Each row of a before or after table is a point. The points were changed in one or more steps. Then noise was added and the rows were shuffled. The steps act on how far a point lies along the listed directions, d1 being the first. What was done? A step turns or swaps two directions, mirrors them in a line or flattens them onto one, adds a multiple of one to another, or multiplies one. Angles are multiples of 10 degrees, from the lower direction toward the higher: turns from -170 to 170, lines from 10 to 170 but not 90. Use the fewest steps. Two steps may share a direction if one is a turn and the other turns, adds or multiplies; they go together, in the order done. Otherwise the lowest direction goes first.

Directions:
(1): [-26 -44]
(2): [ 44 -26]
Before (9 x 2)
[[ -4 -30]
 [ -5  18]
 [ 19   3]
 [-10 -34]
 [-13  22]
 [ -2 -29]
 [ -4 -30]
 [ 24   7]
 [-46  43]]
After (9 x 2)
[[ 20   5]
 [ -5  24]
 [-25 -25]
 [ 26  -3]
 [ 59 -20]
 [-23 -21]
 [-24 -17]
 [-26 -18]
 [ -6  19]]
Steps: multiply d2 by -1

Directions:
(1): [34 -2 60 -8]
(2): [ 19 -40 -19 -50]
(3): [ 50  39 -28  -1]
(4): [ 27 -42 -10  47]
Before (10 x 4)
[[ -9 -25 -60 -15]
 [  0  -4 -46  -6]
 [-28   6   9  17]
 [  6  26  22  38]
 [ 19 -26 -44   2]
 [ 15  43   3  31]
 [-22  -6 -34   4]
 [-20 -10 -33 -17]
 [-20 -24 -38   5]
 [-33   0  29 -16]]
After (10 x 4)
[[-20 -45  12 -22]
 [  5  -2 -33  34]
 [-16 -43  22   6]
 [ -6  26 -26  -4]
 [-33  51  26 -13]
 [-10   3 -24  10]
 [  8  -4 -38   0]
 [ 20   7 -53  16]
 [-30   3  12   9]
 [ 42 -30 -42  32]]
Steps: multiply d1 by 0.7; swap d2 and d3; multiply d4 by 2

Directions:
(1): [  0  10 -59 -22  28  16  22 -22  15]
(2): [-37 -60 -12 -18 -15   7   0  18  17]
Before (10 x 9)
[[ 16  13  32  21 -21  -6 -15  -2  -2]
 [  2  14 -19  -3  12   3   6  -6  10]
 [  2  -1  19  12  -9 -14   0   1 -12]
 [-25 -21  13   8  -5  -7  -5  16  20]
 [-14 -38  53  19 -42  -8 -30  24  -8]
 [ 21  60  34  28  -4 -16  -3 -14 -26]
 [ -1 -31  -9  -1  -7   2   1   3   5]
 [ -1 -11  49  14 -24 -16 -26  10  -5]
 [-15 -54   6   3 -27  -1 -17  21  10]
 [ 14  14  55  27 -22 -13 -28  12 -24]]
After (10 x 9)
[[ -7  -3 -13  -5   5   2   3   2  11]
 [ 15  11  32  21 -22  -7 -16  -3  -2]
 [  4   4  17  13  -7 -13   1  -2 -14]
 [ 14  14  40  16 -11 -17 -21  -1  -9]
 [ 20  20  51  27 -20 -13 -28  10 -24]
 [ 17  12  35  24 -16  -7 -19  -1 -16]
 [ -8   6   4  10  10  -8  -2   4  17]
 [ -1  24  46  24 -22 -18 -11   2 -21]
 [  9 -13 -13   1   0   2   2  -4   4]
 [ 11  -8  -7   7  -4   1  -9  -1   5]]
Steps: flatten d1 and d2 onto the line at 30 degrees

Directions:
(1): [  2  28  11  31 -47 -41  16  23   1 -33  11  38]
(2): [-32  44  25 -11  -3  24 -19  -2 -37  36 -17  40]
(3): [ 60   7 -42  16 -14  -2 -36   9   4  41  -6  18]
(4): [ 34  -9  37 -26  12   7   1 -29  44 -16 -24  46]
(5): [-23  33 -19   5  17  11 -31  38  45 -26 -40 -12]
(6): [ 14  12  32  25  40 -44  29  16   0  37 -31 -18]
Before (9 x 12)
[[ 30 -12 -25  38 -15 -49  38  15  35 -47  14   9]
 [-32 -17 -19 -24  35  33   3 -19 -14 -16 -10 -16]
 [  4  10   8  13  48   6   1   2  19  25 -44 -10]
 [-34  17   0  -8   8  25  -5   8 -29  11  -8   1]
 [-19  34  -7  36  20 -23  10  19  35 -13   6  -1]
 [ -1  26 -38  11   0  22 -53  52  -1  -1 -27   4]
 [ 15 -16 -19   8  15 -18  -1  30   7   6  -5 -30]
 [-15  -8   2 -18 -27  20   1 -25 -37  -3   7   7]
 [ 25  -2  -2  26 -19 -44  18  11  45 -50   4  32]]
After (9 x 12)
[[  5  -7 -10  -1  32  -3  -9  24  -6  32 -18 -27]
 [ -5  31  16  18  29   2  -1   7  10  20 -41  15]
 [ 34 -49 -28  -4  22  -4   3 -13  57 -36   6 -17]
 [-10  -5   4  -7 -38   4   8 -19 -32 -14  12  12]
 [-11  14 -15  30  40 -17  11  11  43  -8   4 -24]
 [ 32 -52 -42   1  41  -3  21 -12  38 -14   4 -43]
 [  6  27 -36  22  -4   3 -42  60   5  -8 -26   4]
 [-27  28   7  13 -12  -6  10  22 -23  -8  -3  13]
 [-46  16  -1 -17  17  28   1 -10 -31  -9 -16  18]]
Steps: turn d1 and d2 by -70 degrees; add -0.5 times d4 to d6

Directions:
(1): [  2  36 -24  33  -7  -2  36 -18  30 -27  16  34  -2  42  17  -8  -9 -28
   4  34]
(2): [ -5 -60  21  43  10  -9   4  34  10   2  25  -4   5  10  40   6 -15 -34
   2 -26]
(3): [-26  34  28  20 -15 -26 -54 -13  -4 -17   9  -7 -39   6   4  43  20 -17
  13 -10]
Before (12 x 20)
[[ -4 -27  11   2  11  -9  -2  16 -11   9  -7 -21   6 -18   0   1  -9   4
   -1 -24]
 [ 13  18 -26   9  14   6  21  -8  13 -15   2  15   7  13   1 -13   3  -1
   -1  21]
 [ 22 -18 -23  16  10   9  47   5  27  -1   9  12  23  10  10 -22 -17   0
  -10   2]
 [ 10 -57  -3 -13  17  13  18  33 -11  21  -1 -10  18 -17   0 -27 -10   9
  -11 -21]
 [ -5 -48   9  21  11   7  -2  28   3   4   6 -12  10   0  19  -5 -12 -15
    0 -14]
 [  5  -8 -10   1   5   3  23   5   4  -3  10  17  12   9  16  -5  -3  -6
    7   3]
 [ 11 -33 -19  18  17  15  49  20   9   7   5  10  27   5  14 -21 -26  -6
   -5   8]
 [  2   6 -13  -4  -1  -3  17  -5   6 -14  -3  15   6  15  10  -7 -15  -1
    0  12]
 [ -1  46  -9  -5  -6 -11   7 -17   8  -7  -7  11   2  18 -10  -2   0  -6
   -3  23]
 [ -6 -12  14  12   0  -8   0  11  -1  -4   3  -5  -1   2  12   9   0 -19
   12 -17]
 [  5 -43   7  20  16  -2  10  26  -7  12   9  -6  13  -2  18  -6  -7 -13
    0 -21]
 [ 10 -32 -15  -6  10  21  24  11  -4   8  -3 -13  17  -3  -2 -32 -10   6
   -4  -3]]
After (12 x 20)
[[ -8   2   6  14   0 -11  -4   3   2 -10  16  11  -5  11  21  17   5 -15
   13  -6]
 [  4 -27  -7  19  13  -4  34  15   7   1   2  -2  16   5  13 -14 -21 -11
   -3  -8]
 [ -8  49   8 -28  -9 -15 -28 -19 -12   2 -20  -8  -8  -6 -27  12  13  13
   -3   7]
 [-11  16   4  -2  -6 -15 -17  -8  -3 -17  -3   5 -12   8   7  13  -4  -3
    5   1]
 [ -2 -34  14  13   6  -4   8  22  -2   3   5  -8   8  -2  17   3  -6 -19
    9 -23]
 [ -4  36  -4  10   7 -10 -26 -14   1 -19   0   0 -18   2  -5  17  19  -1
    6   5]
 [ -6 -56   8  47  12   3  11  34  16  -4  22  -2  11  18  39  -5 -21 -37
    2 -12]
 [  2 -45   7  49  15  -8  21  29   8   1  26   5  11  19  39  -4 -14 -38
    4 -17]
 [-14   1   4  60   1 -15   9   9  18 -20  24  14 -11  29  33  22 -13 -42
   10   4]
 [ -4  15   5  48  -6 -20  -3  -7  29 -23  23  10 -17  24  22  22   0 -26
    5  -7]
 [ -2   6 -16  30  -2   5  21  -6  15 -19  15   5  -4  29  15 -16  -7 -25
    6  14]
 [  5 -20 -17  36   7   2  45  16  24 -12  24  23   6  34  29 -22 -18 -34
   -3   9]]
Steps: turn d1 and d3 by 100 degrees; multiply d2 by 1.6
